Each row of a before or after table is a point. One or more steps were done to the points. Then noise was added and the rows were shuffled. The steps act on columns, c1 being the first. Write out the steps. A step turns or swaps two columns, mirrors them in a line or flattens them onto one, adds a multiple of one to another, or multiplies or shifts one. Angles are multiples of 10 degrees, from the lower column toward the higher: turns from -170 to 170, lines from 10 to 170 but not 90. Use the fewest steps. Two steps may share a column if one is a turn and the other turns, adds or multiplies; they go together, in the order done. Otherwise the lowest column goes first.

Before (8 x 3):
+0.58,+0.06,-0.18
-0.01,-0.52,-0.30
-0.10,-0.28,-0.46
-0.34,+0.35,-0.83
-0.26,+0.26,+0.31
-0.56,+0.52,-0.64
-0.22,+0.01,+0.14
+0.23,-0.15,+0.13
After:
-0.39,-0.62,+0.57
-0.08,+0.23,+0.49
-0.16,+0.01,-0.12
+0.16,+0.17,-0.12
-0.26,-0.49,+0.75
+0.41,-0.10,+0.13
-0.18,-0.20,-0.34
+0.00,+0.46,+0.37
Steps: multiply c1 by 0.7; turn c2 and c3 by -170 degrees

Before, 8 rows:
+0.47,+0.45,-0.39,+0.17,+0.02,-0.61,+0.37,+0.12
-0.44,+0.08,+0.04,-0.31,+0.04,+0.03,+0.28,-0.09
-0.14,-0.77,+0.25,+0.82,-0.46,+0.23,-0.13,+0.00
+0.73,+0.59,-0.02,+0.36,-0.47,-0.33,+0.15,-0.04
+0.15,-0.29,-0.49,+0.05,+0.05,-0.03,-0.60,+0.10
-0.03,-0.11,+0.30,+0.24,+0.14,-0.01,+0.04,-0.40
+0.51,-0.35,+0.56,+0.46,-0.68,-0.64,+0.26,-0.29
+0.21,-0.21,-0.33,+0.43,-0.35,+0.63,+0.31,-0.42
After (8 x 8):
+0.26,-0.39,+0.49,+0.28,+0.37,+0.24,+0.17,-0.60
+0.84,-0.56,+0.14,+0.32,+0.25,+0.01,+0.15,-0.35
-0.10,+0.02,-0.30,+0.15,+0.07,-0.37,+0.10,-0.09
+0.84,+0.25,-0.61,+0.47,-0.02,-0.20,+0.28,-0.73
+0.27,+0.72,-0.34,+0.59,-0.43,-0.01,+0.33,+0.22
-0.30,-0.04,-0.02,-0.12,-0.32,-0.09,-0.05,+0.01
+0.43,+0.25,+0.29,+0.46,-0.08,-0.56,+0.30,+0.53
+0.09,+0.36,+0.43,-0.21,+0.14,+0.09,-0.11,-0.03
Steps: turn c1 and c5 by 50 degrees; turn c2 and c3 by 170 degrees; flatten c4 and c7 onto the line at 30 degrees; mirror c6 and c8 in the line at 50 degrees
